Each row is a point. Each copy is the shape, with its points in the same order, stretched, turned, moved and blurred by noise. Is it also mirrored, or only turned?

Shape (8 x 3):
0: +0.40 -0.55 +0.20
1: -0.53 -0.36 -0.37
2: +0.21 -0.35 +0.34
3: -0.15 +0.22 +0.35
4: -0.62 +0.03 +0.51
5: +0.29 +0.06 +0.41
6: +0.33 -0.44 -0.50
7: +0.24 -0.21 +0.65
Copy 1 (8 x 3):
0: -0.27 -0.41 -0.83
1: -0.07 -0.41 +0.51
2: -0.46 -0.09 -0.57
3: -0.37 +0.54 +0.13
4: -0.78 +0.39 +0.51
5: -0.29 +0.43 -0.52
6: +0.37 -0.57 -0.35
7: -0.69 +0.22 -0.54
Copy 1 is: mirrored
Copy 2 (8 x 3):
0: +0.46 -0.34 -0.02
1: +0.15 +0.43 -0.75
2: +0.31 -0.10 +0.11
3: -0.20 +0.32 +0.20
4: -0.04 +0.74 +0.13
5: -0.08 -0.10 +0.32
6: +0.24 -0.39 -0.67
7: +0.23 -0.07 +0.41
Copy 2 is: mirrored

Shape (10 x 4):
0: -0.72 +0.33 +0.11 +0.22
1: -0.17 +0.22 +0.00 -0.36
2: +0.00 +0.44 +0.16 -0.42
3: -0.29 +0.07 +0.57 +0.26
4: +0.96 +0.18 -0.40 -0.06
5: +0.60 +0.19 +0.50 -0.36
6: -0.63 -0.44 -0.66 +0.78
7: +0.51 -0.27 -0.01 +0.43
8: -0.14 -0.70 +0.10 +0.18
9: -0.09 +0.36 -0.12 -0.10
Copy 1 (10 x 4):
0: -0.67 -0.40 +0.46 +0.08
1: -0.06 -0.03 +0.34 -0.26
2: +0.18 -0.09 +0.58 -0.16
3: -0.33 -0.78 +0.23 +0.29
4: +0.73 +0.74 -0.04 +0.28
5: +0.61 -0.29 +0.31 -0.01
6: -1.01 +0.10 -0.74 +0.32
7: +0.20 -0.04 -0.38 +0.54
8: -0.33 -0.43 -0.70 +0.09
9: +0.01 +0.13 +0.43 +0.06
Copy 1 is: only turned
Copy 2 (10 x 4):
0: -0.57 +0.42 +0.08 +0.37
1: -0.14 +0.55 -0.34 +0.08
2: +0.07 +0.66 -0.31 +0.17
3: -0.22 +0.31 +0.47 +0.17
4: +0.64 -0.18 -0.45 +0.32
5: +0.50 +0.40 +0.09 +0.05
6: -0.94 -0.49 -0.25 +0.20
7: +0.19 -0.36 +0.11 +0.14
8: -0.36 -0.11 +0.06 -0.34
9: -0.11 +0.34 -0.33 +0.28
Copy 2 is: only turned
Copy 3 (10 x 4):
0: -0.69 +0.42 -0.22 -0.04
1: -0.14 +0.06 -0.14 +0.37
2: +0.15 +0.31 -0.12 +0.50
3: -0.33 +0.38 +0.35 +0.05
4: +0.72 -0.10 -0.35 -0.21
5: +0.65 +0.22 +0.35 +0.47
6: -1.22 -0.45 -0.43 -0.94
7: +0.09 -0.17 +0.17 -0.48
8: -0.63 -0.56 +0.43 -0.14
9: -0.08 +0.21 -0.33 +0.09
Copy 3 is: mirrored

Shape (9 x 6):
0: +0.22 +0.12 -0.06 +0.00 +0.00 +0.07
1: -0.46 +0.47 -0.26 -0.35 +0.10 -0.34
2: +0.41 -0.62 -0.67 +0.13 +0.10 -0.49
3: +0.26 +0.02 -0.07 -0.33 -0.30 +0.30
4: -0.14 +0.03 +0.48 -0.18 +0.02 +0.42
5: +0.61 +0.01 -0.42 -0.20 +0.37 -0.69
6: -0.19 -0.65 -0.61 -0.58 -0.85 +0.26
7: -0.49 +0.28 +0.61 -0.17 -0.78 -0.01
8: +0.01 +0.55 -0.53 +0.03 +0.19 -0.07
Copy 1 (9 x 6):
0: +0.13 -0.10 -0.03 -0.18 -0.04 +0.23
1: -0.76 -0.48 -0.13 -0.30 -0.06 +0.33
2: +0.20 -0.37 -0.91 +0.46 +0.11 +0.17
3: +0.13 -0.18 +0.21 -0.28 +0.30 -0.03
4: -0.05 +0.30 +0.49 -0.15 +0.13 +0.17
5: +0.08 -0.25 -1.01 -0.23 +0.10 +0.49
6: -0.21 -0.69 +0.22 +0.34 +0.76 -0.55
7: -0.46 +0.00 +0.50 -0.31 -0.05 -0.67
8: -0.18 -0.60 -0.15 -0.31 -0.28 +0.53
Copy 1 is: only turned
Copy 2 (9 x 6):
0: -0.18 -0.02 +0.24 -0.31 -0.07 -0.16
1: -0.57 -0.13 +0.52 +0.05 +0.34 -0.92
2: -0.41 -0.25 -0.20 +0.65 -0.37 -0.03
3: -0.17 +0.32 +0.09 -0.37 -0.36 -0.47
4: -0.18 +0.41 -0.24 -0.70 +0.36 -0.15
5: -0.54 -0.72 +0.08 +0.10 -0.27 -0.43
6: -0.25 +0.91 -0.21 +0.60 -0.66 -0.93
7: +0.60 +0.30 +0.09 -0.46 +0.50 -0.67
8: -0.50 -0.23 +0.96 -0.08 -0.05 -0.39
Copy 2 is: mirrored
Copy 3 (9 x 6):
0: +0.14 -0.05 +0.04 -0.12 +0.07 -0.02
1: -0.50 +0.48 +0.39 -0.55 -0.18 +0.42
2: +0.11 +0.06 +0.57 +0.71 +0.51 -0.32
3: +0.50 -0.07 +0.36 -0.12 -0.03 +0.11
4: +0.26 -0.06 -0.07 -0.24 -0.39 +0.35
5: -0.40 -0.28 +0.62 +0.20 +0.37 -0.21
6: +0.76 +0.82 +0.92 +0.42 -0.17 +0.38
7: +0.12 +0.53 +0.28 -0.41 -1.07 +0.03
8: -0.13 +0.22 -0.01 -0.50 +0.43 -0.04
Copy 3 is: mirrored
Copy 4 (9 x 6):
0: +0.08 -0.06 +0.13 -0.03 +0.14 +0.24
1: +0.09 +0.33 +0.49 -0.44 -0.29 -0.40
2: -0.03 -0.68 -0.20 -0.41 -0.58 +0.39
3: +0.45 -0.07 +0.23 +0.30 -0.06 +0.36
4: +0.42 -0.01 +0.31 +0.16 +0.48 -0.09
5: +0.08 +0.05 -0.03 -0.92 -0.19 +0.54
6: +0.76 -0.80 +0.43 +0.70 -1.04 +0.02
7: +0.69 +0.49 +0.11 +0.51 -0.19 -0.53
8: -0.43 +0.17 +0.30 -0.37 +0.00 +0.11
Copy 4 is: only turned
